Rows are points. Any point is a mix of the corners, with weights that add up to 1. It lies inside the corners' shape when no weight is negative. Say inside or outside, and name the corners with a negative weight.
In the rows, zero is written as 128.

Corners:
(1): [134 187]
(2): [137  93]
(3): [155 106]
Points:
[151  89] => outside (1)
[155  80] => outside (1)
[153 110] => inside
[147  78] => outside (1)
[134 129] => outside (3)
[146 119] => inside
[153 110] => inside
[156  91] => outside (1)

Corners:
(1): [ 83 117 112  84  80 155]
(2): [114 100 169 188 177  93]
(3): [118 143  87 133 103 158]
(4): [117 141 145 141 207  71]
(5): [160 130 116  89  88 165]
(6): [ 96 163 143  95 122 171]
(7): [114 147 177 158 146  60]
Points:
[116 139 143 138 190  83] => inside
[100 129 136 141 140 120] => outside (5)
[101 155 142 104 125 159] => inside
[117 135 127 119 100 141] => outside (4)
[113 107 108 119 137 124] => outside (6, 7)
[103 129 148 142 145 114] => outside (5)

Corners:
(1): [148 198 146 121 141 155 147 150 110]
(2): [153 168 109 172 109 126 126 134 166]
(3): [121 167 191 123 124 111 101 153 170]
(4): [196 174 114 193 191 185 109  75  70]
(5): [136 130 139 147 115  65 157 149 144]
(6): [ 99  67 117  80  99  96 172  98 153]
(7): [ 68  99  86 123 144 125 117  76  85]
(8): [177 108 140 150  66  75  87  81 117]
(9): [104 101 104  89 167 104 142 149 144]
(10): [133 115 130 167 111 172 138 131  89]
Points:
[133 140 148 137 119  96 129 137 144] => inside
[123 141 108 127 164 143 152 137 115] => outside (3, 8)
[119 147 157 128 126 115 112 132 145] => inside
[132 137 141 121 126 101 125 124 146] => outside (10)
[147 125 134 133 117 107 139 121 134] => outside (7)
[184 159 121 178 123 145 132 104 116] => outside (3, 7, 9)

Corners:
(1): [106 108 119 135 100 141 133  94 129 122 159 122 126 105]
(2): [150 109 126  85  18 151 111 123 139 127 124 123 124 138]
(3): [106  96 151 141 157 166 111 171 110 127 150 129 111 118]
(4): [109 147 115 128  65 151 100 136 123 114 124 127  98 131]
(5): [125 118 144  38 147 137  84 111 114 124 152 122 103 132]
(6): [103  97 121 180 148 162 136 134 126 110 153 137 159 183]
(7): [168 155 130 146 139 148  91 122 129 137 127  91 116 106]
(8): [101 154 192 158 158 118 108 139  88 154 114 120 114 109]
(9): [146 138  94 180 150 156 129 141  68 119 134 142 172 150]
(10): [122 104 127 147  65 150 101 112 100 127 105 106 121 122]
(11): [148  95 111 171 128 143 116 125 127 126 134 152 122 142]
(12): [110 123 120 131 127 139 100 123 134 157 127 124 143 109]
(13): [135 115 124  92 150 162 128 111 136 116 115 132 121 122]
(14): [129 104 125 140 119   7 149 114 118 106 116  84 183 108]
(15): [ 95 121 120 117 150 132 145 112 108 187 140  89 111 133]
Points:
[128 107 122 120 124 116 143  99 112 124 127 121 139 141] => outside (3, 4, 7, 12)
[124 131 120 167 129 106 111 125  90 138 117 107 147 135] => outside (1, 2, 3, 13)
[142 113 123 132 136 141 117 135 103 110 122 140 155 142] => outside (1, 4, 7, 15)
[123 108 123 120 103 143 114 125 120 124 134 115 130 126] => outside (8, 11)
[122 126 138 141 186 127 120 125 111 142 143 115 137 123] => outside (2, 4, 10)

Corners:
(1): [209 108  85 124 135 132 121 156 156 162 178 147 153 109 161 114  82  74
 140 122]
(2): [118 116 141 161  67 164  74 102  60 126  58 166 142 155 120 168 172 106
 164 168]
(3): [ 91  42 176 142 125 141 121 114 206 161  50 110  91 163 160 172 150 190
 130 111]
(4): [186 134  47  49 159  97 145 165 150  93 146 147 117  93 110 140 136  78
 142 142]
(5): [113 162 144 168 110 124  90 116 113 125 165 111 203 112 172 110 143 116
 135 155]
(6): [128 155 171 133 168 135 105  98 104 172 133 169 114 166 168 128 133 139
 127  93]
(7): [141 170  90  90  91 152 111 120 147 140 110  98 120 147 166 140 120 149
 144  85]
(8): [183 118  90 145 171 110 108 168 156 103 123 114 125 103 100 124 114 143
 167 128]
(9): [152 151 153 148 109  92 144 145 111 162 156  69 109 111 143 109 124  79
 187 119]
(10): [ 99 112 110 133 134 125 159 169 100 155 116 148 132 142 136 125 121 160
 149 146]
(11): [178 104 197 122 103 124 116 179  76 153 136 102 135 158 168 111 132 118
 117 139]
(12): [198 158 139  59  89  99 126 128 185 130 142 165 132 117 160 152  50 193
 183 108]
(13): [184 154 149 132 136 154 167 198 182 137 140 137  78 145 123 158  79 110
 143 117]
(14): [117 127 125 151 126 119 117  75 130 191 161  97 128 154 141 171 109 141
  98 177]
(15): [154  48 157  92 173 185 126 170 125 177  78 119 112  74 130 113 161 142
 156 129]
(16): [107 152 113 147 125 169  92  74 117 108  95 140 153 175 165  87 125 125
 128 159]
(17): [173  94 103  55  89 129 143 139 212 131 189 152 101 128 110 125 111 155
 109 109]
(18): [ 98 122 124 101 128  93 115 109 165 103 164  92 154 155 129 172  67 131
 174  96]
(19): [100 112 144  98 169  78  50 194  96 150 123 147 124 100 138 104  71 142
 188 160]
(20): [126 124 149 126 128 102 135 155 105 220 118 131 184 123  94 124 114 105
 100 157]
(21): [165  83 142 151  73 138  89  68 132 104 132 184 140  85 156 119  90 116
  58 129]
Points:
[143 125 134 123 124 127 126 141 139 146 133 126 127 136 134 141 109 126
 139 131] => inside
[147 126 127 135 117 142 126 123 137 139 135 125 132 139 138 133 132 118
 127 129] => outside (12, 19)
[147 120 133 126 123 131 118 139 130 150 125 138 128 125 143 125 123 128
 130 137] => outside (18)
[144 111 129 119 125 127 118 141 138 143 124 125 132 126 136 132 116 131
 139 137] => outside (6)
[139 126 135 127 129 124 110 136 123 140 126 122 138 129 147 133 112 124
 147 131] => outside (17)
[151 133 133 131 121 125 109 124 121 138 136 140 141 121 148 127 108 120
 134 132] => outside (3, 17)

Corners:
(1): [136 110 104 113 121 125 111 103 133 101 131 139 152 136 121 155 137 139
 126 132]
(2): [109 149 110 144 130 158 113 138 139 142 150 113 113 111 109 131 102 149
 123 139]
(3): [146 130 101 127 122  97 183 144 159 144 177 153 172 123 141 114 133 133
 133 138]
(4): [113 189 132 105 113 132 116 124 128 113  99 114 133 158 141  62 147 148
 120  93]
(5): [115 138 132 189 139 157 127 135 136 126 118 129 148 134 143 109 128 138
 109 110]
(6): [117 114 109 108 103 161 131 106 121 129 141 120 153 105 100 159 143  64
 126 249]
(7): [117 144 116 152 137 130 129 111 136 133 109 148 152 148 111  73 135 118
 119 164]
(8): [ 95 116 171 129 127 122 109 116 118 136 130 109 153 112 111 149 134 123
 125 138]
(9): [147 106 137 133 121  50 138 109 171 129 187 116 168 124 129 151 116 124
 137 143]
(10): [ 71 129 116 136 126  57 151 151 135 131 112 102 160 153 120 103 129 126
 139 118]
(11): [139 128 113 122 142 148 138  80 131 121 135 144 137 133 143 141 115 143
 141 114]
(12): [130 132 114 133 151 119 139 116 126 138 133 133 125 126 126 157 134 151
 114 159]
(13): [140 121 152 119 112 124 117 119 117  86 140 106 151 114 138 105 140 112
 130  96]
(14): [128 144 118 116 119 159 181 102 145 120 118 141 168  73 131 121 131 150
 146 125]
(15): [ 96 135 124 108 110 137 104 131 147 139 114 103 123 148 161  54 144 151
 125 100]
(16): [139 147 142 137 137 144 125 124 134 143 112 163 144 120 163 148 107 160
 118 106]
(17): [128 109 116  90 154 137 134 115 137 143 117 119 166 134 114 153 117 131
 200 225]
(18): [119 142 118 113 107 145 115 132 142 113 130 132  85 139 101 139 140 145
 129 116]
(19): [119 149 123 122 118 143 123 128 124 139 104 105 115 162 108 126 117 157
 110 114]
(20): [115 121 125 114 164 151 109 123 184  88  92 111 149 144 136  64 127 135
 133  96]
(21): [ 98 122 152 129 106 133 121 122 124  87 119 132 141 129 128 131 136 142
 121 132]
Points:
[125 122 123 126 131 132 131 119 144 127 126 128 152 128 130 125 127 127
 136 138] => outside (2, 4, 12, 21)
[114 130 141 132 132 127 127 118 135 127 110 122 140 133 130 118 125 145
 131 114] => outside (1, 2, 3, 4, 6)
[129 135 119 128 129 140 130 117 141 122 127 131 140 131 130 119 126 139
 128 130] => outside (8, 10)
[117 124 123 129 137 121 130 119 143 124 131 131 151 131 121 135 127 126
 133 155] => outside (13, 14, 15, 19)
[116 131 126 125 124 124 132 122 133 120 127 121 145 127 126 121 131 132
 130 133] => inside

Corners:
(1): [132 125  95 145  78  79 145 133 127 127 132 108 137 113 173  66 108 146
 118  98]
(2): [160 100 108 131 119  97 100 130 136 113 137  99  98  91 190 112  91 118
  88 133]
(3): [110 112 157 116 110 161  97 107 104 168  99 101 187 138 161 120  90 164
 164 143]
(4): [ 73 130 124 135 128 139 127 103  99 220  92 112 162 151 101 150 123 128
 169 144]
(5): [114 156 106 140 102 141  77 134 103 171  91 113 162 163 116 154  84 140
 135 107]
(6): [116  95 152 127  97 170  75 123 107 191 111  84 164 164  74 138 119 106
 127 119]
(7): [138 157 118 141 127 120 209 124 174  86 149 128 120 112 151 116  99 156
 152 212]
(8): [128 141 126 103  96  74 166 150 119 116 140  97 114 124 167 127 116 144
  75  95]
(9): [119 121 155 145  85 171  93  98  84 204  64  93  89 152 136 153 136 110
 103 114]
(10): [ 89  91 107  98 142  96 104 181 107  64 143  77  71 142 189 132 173 118
 112 122]
(11): [136 116  79 121  95 131 149 133 182  97 142 123  89 134  92 197  80 165
 152 127]
(12): [ 81 134 141 153 103 171  98 111  80 206 132 117 141 207 129 147 108 118
 125 146]
(13): [105  85 149 145 104 162 114 153  99 200  77 152 154 173 140 134 109 134
 100 144]
(14): [131 131 123  77  81 186 106 135 105 215 109 144 128 146 130 155  93 117
 109 152]
(15): [115 169 143 117 105  90 154 134 126  90 176 174  97 126 130 147  76 180
 155 164]
(16): [118 139 111 115  64  67 128 143 129  75 133  95 136 105 218 113 178 140
  71 127]
(17): [156 147 106 126 126 150 149 134 189 109 171 166  83 145 144 142 139 137
 156 136]
(18): [ 98 128 152 118 108 126 108  54 103 166  64 118 133 187 109 119 118  85
 100 131]
(19): [142 137  82 160 135 121 145 100 133 100 166 160 112  93 132 120 111 177
 117 152]
(20): [120 144 102 141 109 137 175 136 133  71 187 186 122 104 161 146 131 116
 139 132]
(21): [190 139 109 137 101  64 152 151  89  98 158 115 115 122 199 129 153 153
 185 141]
Points:
[126 143 122 128 101 138 134 120 116 150 125 140 126 150 124 153 118 131
 133 140] => outside (1, 2, 3, 10)
[122 122 131 141  99 161 121 106 128 152 124 139 123 144 131 134 105 135
 118 151] => outside (4, 5, 8, 10, 21)
[103 136 127 138 113 135 119 104 108 133 118 114 129 148 121 150 126 134
 142 144] => outside (1, 2, 8, 13, 14, 17)
[111 134 115 133 121 139 128 119 134 142 141 151 120 147 114 139  92 136
 133 150] => outside (3, 8, 9, 16, 21)

Corners:
(1): [123 166 134 151 126 178 111  91  78 165  99 234 172 152 128 103 143 123
 157 122]
(2): [ 94 103 180 141 164 139 114 152 132 120  84 130 154 131  74  99 130 163
 193 120]
(3): [132 138  92 132 143 138 103 151 128  91 116 104 110 117 116 145  79 148
 142 132]
(4): [ 91 114 107 134  89  95 141 108 126 158  77 109 127 130 111 161 183 131
 204 142]
(5): [154 131 170 166 106 102 132 163 122 125 162 130 103  88 120  92 149 133
 108 137]
(6): [137 149 181 197 123 128 169 162 124 134 143  95 152 153 174 116 125  63
  73 108]
(7): [159 155 108 163 133 194 185 132  69 150 150  63 122 116 126  86 140  93
  63  94]
(8): [145 140 161 125 144 112 140 126 146 121  99 182 160 153  88 121 106  60
 134 165]
(9): [136  95 170 105 151 105 143 155 176 106 127 139  93 180 119 129 124 133
  98 110]
(10): [118 141  84 174 123 153 166 141 107 188 189 126 211  88 213 148 125  56
  80 143]
(11): [ 76 135  61 131  97 169 132 115  48 132 113 175 126 105 119 183 109 118
 105 138]
(12): [170 115 104  88 154 159  79 169  80  42 128 173  95 107 161 113 115 120
 123 119]
(13): [138 148 170  81 132  80 123 159 114 161 173 143 102  82 173 118  95 105
 108 125]
(14): [164 115 137 136 178 134 120 142 103 158 152 156 119 159 127  48 106  72
 146 179]
(15): [113 135 128 139 111 204 111 158 110 147 119 109 136 136 103 160 138 142
 139 109]
(16): [ 94 160  73  84  69 140 191 142  93 105  86 140 128 117 135 134 120 193
 103 159]
(17): [105 112 166 128 147 116 124 116 176 109 141 181 139 107 146 140 129 149
 155 205]
(18): [168 103 121  83 138  79  98 130 111 140  89 114 121 125 166 128 140 120
 137 193]
(19): [143 146 174 115 176  65 110 145 135 130 116 129 148 171 107  98 177 111
 164 150]
(20): [161 116 213 110 155  66 197 178 162 121 151 119 136 184 133 156 112 149
 167 114]
(21): [104  97 196 110 116  91  60 100 148  44 119 138 134 166  93 112 105 149
 184 121]
Points:
[121 128 134 133 131 130 123 136 121 121 119 134 134 130 123 128 122 128
 144 135] => inside
[117 134 101 139  96 139 141 124 101 151 116 116 134 115 144 148 135 110
 109 133] => outside (2, 12, 14, 17, 19, 20)
[135 136 130 133 128 141 147 140 104 122 136 131 128 123 139 112 114 116
 104 133] => outside (4, 15, 19)
[136 118 146 120 139 111 132 130 132 114 116 139 135 143 122 113 133 133
 154 149] => outside (6, 11, 13, 15)
[124 130 151 143 140 134 122 137 124 126 124 143 139 133 117 117 126 109
 137 135] => outside (16, 18, 20)

Corners:
(1): [128 132 105 125 141 163 140 146 105 142 174 106 155 114 114 112  84 123
 123  73]
(2): [143 128 126 150 119 146 115 133 133  82 171 121 160 128 144  94 182 142
  82  88]
(3): [145 179 175  98 132 103  71 141 158 128  83 185 208 165 132 140 120 146
 179 204]
(4): [146 146  98 121 135 130 168  79 116 135 107 111 151 154 141 140  82 147
 182 142]
(5): [131 132 126 128 114 172  86 145 141  78 126 130  90 107 121 103 141 118
  99 126]
(6): [128  95  92 140 118 169 115 137 131 105 130 139 121  95 125  74 161 126
 152  90]
(7): [129 144 111 148 145 122  95 175 138 112 114 117 126 138 162 102  95 123
 105  98]
(8): [160  97 127  97 131 121 152 157 136 131 161  91 125 110 138 101 148 113
 117 107]
(9): [124 119  81 134 136 168 170 195  99 119 141  74 157 122 152 131 115 124
  97  92]
(10): [130 156 166 114 108  85   7 148 153 152 134 156 178 183 118 150  97 150
 184 170]
(11): [138 149  88 156 146 137 191 105 139 133 132 153 128 151 118 199  54 118
 166 144]
(12): [ 99  64 109 115 142 132 127 134 104 131 159 152 124 144  99  68 130 107
  92 105]
(13): [110 137 142 173 115 162 112 186 127 103 130 110 140 114 129  64 133 131
 139 122]
(14): [150 160 101 170 143 126 189 108 110 142 104 155 127 162 110 145  99  83
 204 160]
(15): [ 84 145 121 106 101 126 141 143 109 102 153 114 133 119 133 110 141  93
 145  89]
(16): [109 122 121 163 116 176 106 134 111 159 147 117 100  90 171  85 190  98
 154 138]
(17): [111  83 171 141 133 109 104 155 106 119  98 126 120 102 101  95 169 161
 114 104]
(18): [139 130 102 165  94 127  98 120 107 148 135 167 104 109 105  55 162 135
  75 146]
(19): [ 91 150 125 141 165 116 104 175 108 100 102 131  91 123 113 101 162 166
 112  98]
(20): [104 124 127 155 101 176 122 178 143 117 106 142  98 127 123  89 161 123
  95  76]
(21): [175 155 163 125 110 102  56 157 110 119 133 219 188 174 180 146  84 168
 181 192]
Points:
[125 140 117 140 133 136 133 148 125 134 120 122 138 128 130 125 119 129
 150 123] => outside (2, 5, 12, 21)
[127 129 118 134 129 138 117 146 124 122 130 131 130 129 132 114 127 127
 127 116] => outside (13)
[130 138 121 140 126 140 116 145 127 118 126 130 130 127 134 113 125 130
 132 123] => outside (12)
[125 136 133 134 123 129  92 146 129 132 129 137 139 136 132 114 132 131
 145 135] => inside
[129 131 130 128 124 132 108 145 112 119 136 138 145 129 132 103 135 136
 141 133] => outside (7, 11, 20)
[129 134 126 117 122 124 103 152 130 133 128 141 131 142 142 118 122 130
 119 137] => outside (1, 2, 6, 13, 14, 17)
[127 132 133 135 127 126 108 153 124 120 125 142 141 134 120 115 126 134
 135 124] => outside (4, 16)

Corners:
(1): [ 97 118 154 131 123 144 171 120 124 123 126 115 101 160 119 101  99 137
 121 123]
(2): [ 96 150  78 151 126 164 153 150 152 134 114 101  88 186  97 124 135 144
 128  89]
(3): [128 139 121 152 101 142 136 162  99 141 144 131 158 112 103 129 133 149
 163 144]
(4): [107 141 128 134 168 100 166  96 168 118  83 151 147 103 135 102  82 100
 159 135]
(5): [209  66 139  75 129 170  70 125 133 121 141 141 141  98  52 186 115 120
 138 205]
(6): [137 128 112 139 133 109 134 141 107  85 169 149 142 142 113 142 171 125
 139 130]
(7): [134 112 132 144 134  88 158 160 175 147 143 136  85 127 117 119 138 124
 159 147]
(8): [ 70 130 130 154 180 153 138 120 141 134 119 140 129 119 166  95 117 194
 108 123]
(9): [120 127 117 119 103 155 126 148 136 148 130 164  92 160 157  89  99 143
 141 141]
(10): [122 148 145  95 125 149 124 171 110 120 173 113 115 143 108 149 142 118
 168 106]
(11): [127 134  98  95 182 122 169 134 141 160 136 152 114 148 111 103  83  89
 101 105]
(12): [135 159 145 167 182 127 174 146 127 120 111 129 114 133 142 140 105 108
 126 119]
(13): [ 92 117 116 130 168 115 135  98 132 109 124 120 161 140 148 137  58 166
 122 118]
(14): [107 150 108 121  98 137 150 175 135 135 125 128 125 149 120 136 151 105
 114 154]
(15): [148 147 144 138 159 137 143  98 113 135 112  76 115 125 167  88 108 167
 141 118]
(16): [110 167 105 116 148 124 134 176 107 130 142 116  94 142 108 105 132 136
 157 161]
(17): [196 105 155  74 108 136  50 141 127 118 138 144 173  83  35 170 127 165
 111 189]
(18): [192 110 162 110 117 159  58 118 142 130 187 143 133 131  60 142  98 124
 112 202]
(19): [ 90 129 118 167 146 129 168 126 130  82 136 119 117 112 159  70  86 118
 122  99]
(20): [170 125 147 124  92 140  71 120  99 139 132 117 122  78  54 204 143 117
 122 168]
(21): [175  51 167 107 125 157   7 132 112 122 150 133 168 128  47 170 121 131
 118 180]
Points:
[130 133 132 131 141 135 122 134 131 130 137 129 120 124 116 121 105 132
 134 131] => outside (1, 5, 6, 14)
[137 120 135 121 134 140 111 133 133 128 133 130 131 126 102 130 108 136
 129 148] => outside (6)
[130 124 126 120 133 133 126 135 132 128 137 130 125 132 108 124 117 132
 134 140] => outside (12)
[122 137 126 134 146 129 131 146 127 134 126 128 130 139 129 120 124 142
 137 129] => outside (1, 5, 18, 19, 20)
[145 120 130 121 128 134 116 133 129 126 131 129 131 126  97 138 114 128
 128 152] => outside (8, 10)
[142 123 137 115 129 131 121 136 128 124 136 132 131 124 103 133 115 125
 133 148] => outside (2, 8)
[141 124 135 125 130 140 120 142 129 130 138 132 122 128 103 133 123 127
 132 148] => outside (13)

Corners:
(1): [139 142 183 119 117 180  99 133 136 126 109 135 149 122  72 170  79 191
 173 131]
(2): [125 107 154 137 103 162  92 108 144 113 120 178 134 107 150 153 114  88
  27 125]
(3): [148  99 112 138  83 184  93 108  99 163 123 127  75  97 172 123 136  82
 166 126]
(4): [127 106 110 115 112 135 113 126 127 154 111 103 103  78  99 149 162 110
 155  40]
(5): [166 181 109 126 145 126  97 108 143  89 121 111 121 114 175 106  92 148
 156 132]
(6): [ 64 100 103 149 113 126 195 114 129  91 100 103 103 107 121 154 119 164
  87 127]
(7): [117 133 129 114 127 138  71 113 132 176 122  88 133 138 113 157 132  68
 162 153]
(8): [163 151 132 125 120 106 125 117 169 159 139 155 143 201 142  53 117 146
 128 152]
(9): [161 153 107 111 184 115  92  87 168 165 146  95 107 109 113  34 157 101
 108 133]
(10): [149 114 110 138  68 174 101 144 157 105 142 123 155 117 124 152 132 120
 184 160]
(11): [155 124 112 136 158 153 173 134 113 149 138 119 143 127 122 161 129 116
 176 136]
(12): [ 87 127 143 134 114 153  88  60 135 170  52 115 116  84  87 159 237  67
 151 154]
(13): [119  97 151 122  47 234 114 141 142 166 147  90 122 159 117 174 186 211
 188 137]
(14): [104 120 158 164  85 153 239 114 161 145 148 125 156  99 122 153 107  82
 130  94]
(15): [146  99 112  98 157 148 132  73 144 128 125 105  93 121 131 132 117 115
 180 151]
(16): [114 144 164 151 159 130 111 121 130 166 143 215 132  83 151 154 136  69
 168 137]
(17): [137 144 110 166 121 191 142 124 156 154 123 149 146 132 186  86  71 133
 180  88]
(18): [137 101 181 117 121 114  91 142 172 167 101 118 140  73 122 139 140  80
 105 138]
(19): [112 167 107 138 154 149 105 140 135  89 111 119  40  88 136 104 143  92
 129  39]
(20): [140 120 184  89 179 120  82  91 132 142 136 124 138  87 105  63 159  40
 180 116]
(21): [101 217 159  82 127 174 245 148 181 149 131 194 145  99 120 125 101 120
 120 119]
Points:
[114 127 140 126 127 137 126 114 146 144 117 133 124 103 119 125 130  96
 131 121] => outside (5, 11, 13)
[118 101 122 153 117 144 133 114 134 136 109 126 114  80 121 152 136  99
 132 105] => outside (5, 7, 8, 13, 20, 21)
[137 137 138 129 114 157 119 126 145 146 129 133 129 118 132 127 133 115
 147 122] => outside (6, 15)
[135 129 133 124 117 151 125 115 146 139 122 121 133 118 130 130 123 123
 143 135] => outside (16, 19)
[130 127 127 126 119 153 126 113 145 140 120 118 121 113 127 124 132 117
 140 123] => outside (16)
[131 123 117 142 109 141 121 121 154 136 121  98 124 119 132 123 142 121
 114 109] => outside (1, 3, 15, 16, 20, 21)
[124 140 138 120 129 152 135 112 146 138 118 133 125 108 124 127 130 113
 146 126] => inside
[126 128 139 127 114 157 134 117 144 146 123 128 133 116 124 136 132 123
 149 131] => outside (19)
